Each row of a before or after table is a point. The points were changed in one or more steps. Then noise was added and the rows were shuffled. The steps act on columns, c1 being the first. What was done? A step turns or swaps two columns, mirrors them in a line or flattens them onto one, adds a multiple of one to another, or multiplies or shifts one. Angles are multiples of 10 degrees, from the lower column toward the higher: turns from -170 to 170, lines from 10 to 170 but not 90. Use the fewest steps. Two steps may share a column if one is a turn and the other turns, adds or multiplies; they go together, in the order done. Otherwise the lowest column goes first.
(in the rows, 128 means zero)

Before (13 x 3)
[[ 94  77 153]
 [105 191  98]
 [ 92  94 145]
 [ 95 199  61]
 [ 77  72 146]
 [ 64 144 154]
 [131 176 112]
 [137 207 101]
 [145 166  87]
 [ 99 140  61]
 [ 75 168 137]
 [ 98 108 145]
 [ 52  71 145]]
After (13 x 3)
[[151 125 155]
 [165 126 187]
 [154 128 174]
 [100 128 123]
 [ 67 129 171]
 [103 128 156]
 [143 128 178]
 [150 129 162]
 [ 66 129 171]
 [159 128 200]
 [161 126 157]
 [ 86 128 120]
 [109 128 126]]
Steps: turn c1 and c3 by -100 degrees; multiply c2 by 0

Before (9 x 6)
[[167 159 141 166 149 164]
 [146  77 154 136 127 147]
 [137 153  92  83  62 116]
 [ 78 132 138 102 163 104]
 [ 92 147 140 159 121 107]
 [118  88  85 195 113 178]
 [ 64  72  99 184 169 100]
 [ 95 182  60 185 125  80]
 [173  91 142 150  94 108]]
After (9 x 6)
[[171  86  58 167 184 100]
 [128 157 159 134 172  74]
 [148  71  60 118 200 198]
 [132 145 158 147 150 172]
 [112 157 111 161  55 131]
 [132  76 121 132 134 103]
 [ 80  90 123 176 128 110]
 [134 134 141  89 120 176]
 [114 185  92 167 174 180]]
Steps: turn c1 and c6 by -130 degrees; add 0.7 times c2 to c3; turn c4 and c5 by 60 degrees

Before (12 x 9)
[[ 88 111 127  94 114 144 137 119 121]
 [100 126 136 155 158 138 130 144 125]
 [100 144 141 137 144 133 125 118 129]
 [111 129 118  98 143 144 105 113 118]
 [100 135 118 143 157 136 150 126 145]
 [133 119 113 112 127 127 119 115 123]
 [100 133 140 127 151 153 110 133 151]
 [115 140 136 148 135 155 114 122 142]
 [134 135 102 106 125 116 114 144 132]
 [104 101 116 109 124 141 112 104 128]
 [130 121 117  98 126 100 111 126 140]
 [131 131 151 150 161 152 143 127 141]]
After (12 x 9)
[[105 114 105  78 136 140 121 103 129]
 [100 147 112 220 138 136 153 129 147]
 [131 120 137  56 142 100 114 127 140]
 [134 134 113  72 136 113 109 144 133]
 [100 138 128 244 134 138 125 145 126]
 [112 138 108  89 161 147 111 113 118]
 [132 129 137 244 141 148 142 128 142]
 [117 146 117 189 120 152 115 123 142]
 [ 99 146 122 170 144 153 108 133 153]
 [134 119 113  93 140 127 123 117 122]
 [ 89 130 116  25 140 146 139 118 122]
 [101 156 136 179 135 135 128 116 128]]
Steps: add -0.5 times c1 to c2; add -0.7 times c6 to c3; turn c4 and c5 by -40 degrees; multiply c4 by 3; add -0.3 times c8 to c7

Before (12 x 14)
[[141  84 112 119 132 100 128  92 191 164 126 164 155 104]
 [153 183 121  85 113 106 152 159  89 212 170  95  89 155]
 [161 167 125 106 181  64 169  97  88 187 135  84 113  88]
 [ 80 121 103 161  75  52 137 123 181 159 111 119 179  99]
 [ 63 144 157  95  98  86 135 134 192 152 111 169 103  91]
 [178 210 121 111 137  64 183 102 159 152 153 125  95 123]
 [164 217  74 106 180  78 130 109 117 223 137 134  87 109]
 [ 90 113  98 190  79 158 122 194  93 124  87 105 121 126]
 [ 92  75  63 110  73 131  83 143 112  87  52  94 166 141]
 [110 112  92 142  55 136 108  63  58 127  76 113 156 135]
 [112 157 119 133 134 126  96 115 174 153 146  87 145  98]
 [100 131 117 152 150  71  94 135 136 113 165 143 182 128]]
After (12 x 14)
[[134  94 100 119 132 100 176  93 179 164 138 163 139 103]
 [ 43  59  79 109  92 131 122 144 113  86 163  93 186 141]
 [ 58 113 131 189 105 158 121 194  94 124 133 102 158 126]
 [148 108  71 153 118  72 104 135 146 112  81 144 129 128]
 [ 58 129  74 161 113  52 157 123 174 160 112 119 143 100]
 [ 71 144 159  95  91  86 145 133 190 153 100 169 103  92]
 [188 198 159 107 131  77  72 111 136 223 145 133 188 108]
 [163 226 159 111 170  65 129 101 160 152 140 124 140 123]
 [ 41 103  95 143 125 136  99  63  63 127 157 114 158 135]
 [140 185 167  85 175 106  98 159  98 212 112  95 143 156]
 [190 184 144 106 127  64 120  98  89 187 144  84 133  90]
 [133 130 108 133 125 125 103 116 186 153 103  87 134  97]]
Steps: turn c1 and c11 by 140 degrees; turn c1 and c5 by -120 degrees; turn c2 and c7 by -40 degrees; turn c7 and c9 by -20 degrees; mirror c3 and c13 in the line at 140 degrees

Before (11 x 20)
[[ 97 117 155  92 140 172 164 136 136 177 122 173 136 134 105 116  94 149
  147 100]
 [118 100 149 140 100 106 126 164 142 179 151 101  78  80  98 121 156 123
  155 132]
 [100 106 116 103 105 105 104  99 157 163 153 106  97 148 152 148 121 154
  123 111]
 [128 120 163  93 104 133 121 101 122 130 165 163 101 121 116 121 108 143
  113 100]
 [152 108 130 141 149 163 178 138 100 147 103 150 133 125 151 145 116 117
  175 154]
 [153 100 151  94 119 163 174 143 137 156 121 128 136 101 157 179  97 160
  105 160]
 [ 88  95  97 123 120 138 148 119 103 140 128 159 120  82 105 134 167 163
  171 167]
 [109  91 128 102 169 139 108 103 158 161 155 149 119  84 166 114 119  98
  118 118]
 [156  98 152 129 132 109 129 101 132 116 116 117 119 127 100 147 112  95
   99 168]
 [138  94 173 147 147 127 164 125 109 168 154 164 135 136 121 111 140 119
  144 113]
 [129 107 174 136 103 116 116 127 105 128  93  97 123 138 115 183 100 146
  138 115]]
After (11 x 20)
[[ 36 116 156  90 140 170 161 129 135 175 121 173 116 133 122 118 149  95
  169 101]
 [211  99 150 129 134 108 129 163 130 118 118 116 149 125 160 145  95 110
   73 167]
 [ 10  94  98 120 120 140 149 144 103 142 128 160  87  84 142 135 163 168
  166 166]
 [ 43 105 116 103 107 105 103 147 157 162 154 106 116 148 113 150 155 122
   53 111]
 [135 109 173 135 105 116 119 134 104 126  92  97 117 137 150 183 146 101
  129 116]
 [ 74  92 128 101 169 140 111 137 160 160 155 149 133  86  76 113 101 117
   96 118]
 [205  98 152  95 121 161 173 103 136 156 122 133 151 100  83 179 158 101
  115 161]
 [101 101 148 143  98 107 129 105 143 180 149 101  83  82 182 120 124 156
   56 133]
 [157  94 172 147 145 128 163 132 108 167 155 165 117 136 136 112 120 141
  161 111]
 [129 120 161  95 102 136 120 157 120 131 167 163 128 121 125 120 143 108
   51 100]
 [198 109 130 140 150 164 177 114  99 146 104 150  90 125  85 146 117 116
  198 153]]
Steps: multiply c1 by 3; turn c8 and c15 by 160 degrees; add -0.7 times c6 to c15; turn c13 and c19 by 60 degrees; multiply c19 by 2.5; swap c17 and c18

Before (14 x 32)
[[131 143 143 142 119 136 133 109 122 138 117 125 133 147 129 122 125 117
  114 137 111 136 136 136 144 119 109 100 119  81 140 133]
 [144 120 125 136 125 109 134 113 130 142 113 110 132  59 131 115 140 139
  142 143 105 134 142 126 144 128 104 145 117 117  99 145]
 [121 133 125 138 117 146 131 114 129 124  96 110 119 130 133 116 127 134
  119 127 107 136 152 127 142 128 121 103 119 138 138 135]
 [133 136 121 131 116 154 128 125 135 159 125 124 119 129 116 125 137 131
  117   7 120 131 147 127 149 147 121 102 124 137 141 145]
 [122 139 159 140 128 152 131 119 141 126 117 131 136 124  83 120 136 137
  112 141 103 134 141 133 143 128 132 116 122 127 140 145]
 [122 130 125 138 127 140 187 111 133 133 125 131 116 120 130 126  91 133
  121 103 118 129 133 135 136 137 136 111 115 134 110  99]
 [122 124 163 130 118 111 130 125 134 120 104 109 121 141 129 125 135 125
  131 127 117 136 148 125 149 119 136 107 117 134 122 143]
 [157 143 143 132 122 152 128 135 125 121 121 152 117 146 127 144 141 134
  117 141 127 113 145 126 135 121 133 109 123 110 139 145]
 [126 143 152 118 129 126 140 117 137 130 112 108 123 134 126 121 136 126
  114 139 109  98  89 126 144 118 137 120 121 128 138 139]
 [157  89 121 104 119 153 137 114 139 146 110 144 131 114 118 128 124 136
  119 141 124 137 143 127 114 119 130 105 114 107 137 121]
 [138 139 135 133 137 137 128 108 108 125 123 111 118 144 130 117 134 137
  116 127 110 139 152 144 136 133 136 108 124 121 122 110]
 [121 111 134 100 122 154 139 122 108 143 113 117 134 127 130 149 139 138
  117 141 127 119 154 127 140 121 125 108 121 138 136 136]
 [120 141 131 128 134 152 135 110 117 119 116 114 121 145 134 116 135 128
  134 136 153 123 151 146 138 137 108 137 114 124 140 143]
 [122 145 130 142 120 149 131 126 135 123 122 117 136 146 118 133 140 139
  129 141 110 129 146 133 126 115 136 102 117 135 130  97]]
After (14 x 32)
[[133 135 121 131 115 155 128 126 134 159 126 123 119 129 115 125 171 131
  117  62 120 131 146  37 132 150 121 102 124 137 140 145]
 [138 138 136 136 137 136 127 108 108 125 123 111 118 146 129 115 114 137
  116 133 110 139 152 117 128 134 136 109 124 122 122 110]
 [127 142 151 121 129 127 140 117 136 130 111 108 124 134 125 121 118 126
  115 126 110  97  89 139 127 121 136 120 121 127 138 139]
 [123 130 126 142 127 140 188 111 132 133 125 130 116 121 130 125 164 133
  122 143 118 129 133 104 129 137 136 112 114 135 110 100]
 [120 142 132 131 134 152 134 110 118 119 116 114 122 144 133 116 109 128
  134 139 153 124 151 121 130 138 107 137 114 125 140 142]
 [122 144 130 145 120 150 130 126 135 123 123 116 136 146 118 133 111 139
  128 130 110 130 145 136 126 114 137 101 115 134 130  97]
 [122 139 159 141 128 152 131 120 142 128 117 131 137 125  84 121 114 138
  113 131 102 134 142 134 128 129 131 116 122 126 139 146]
 [156  89 121 107 118 153 137 115 138 146 111 144 133 114 118 128 127 135
  119 137 123 138 143 138 126 117 131 105 114 107 137 121]
 [122 111 135 101 121 154 139 123 107 142 114 117 134 126 129 150 115 138
  118 126 126 118 153 138 127 123 125 108 122 136 134 136]
 [123 123 163 133 118 111 129 125 134 119 104 109 121 141 128 126 125 125
  130 122 117 136 147 130 127 122 135 106 118 134 121 143]
 [157 144 144 135 122 152 128 135 124 121 120 151 117 147 128 143 113 134
  116 124 127 113 144 139 126 122 133 109 123 112 140 145]
 [131 143 143 143 118 136 132 110 122 138 118 126 133 146 128 122 123 115
  113 139 111 135 137 129 127 120 109  99 119  80 139 132]
 [145 119 124 138 124 110 133 113 131 141 113 110 132  59 131 115 113 139
  141 127 106 134 142 142 128 132 104 146 117 117  99 144]
 [121 133 123 141 116 146 132 115 129 123  96 111 118 130 132 116 130 135
  120 127 108 137 152 127 129 132 121 102 119 138 138 135]]
Steps: add -0.3 times c29 to c4; turn c20 and c24 by 130 degrees; turn c17 and c20 by -140 degrees; flatten c25 and c26 onto the line at 80 degrees
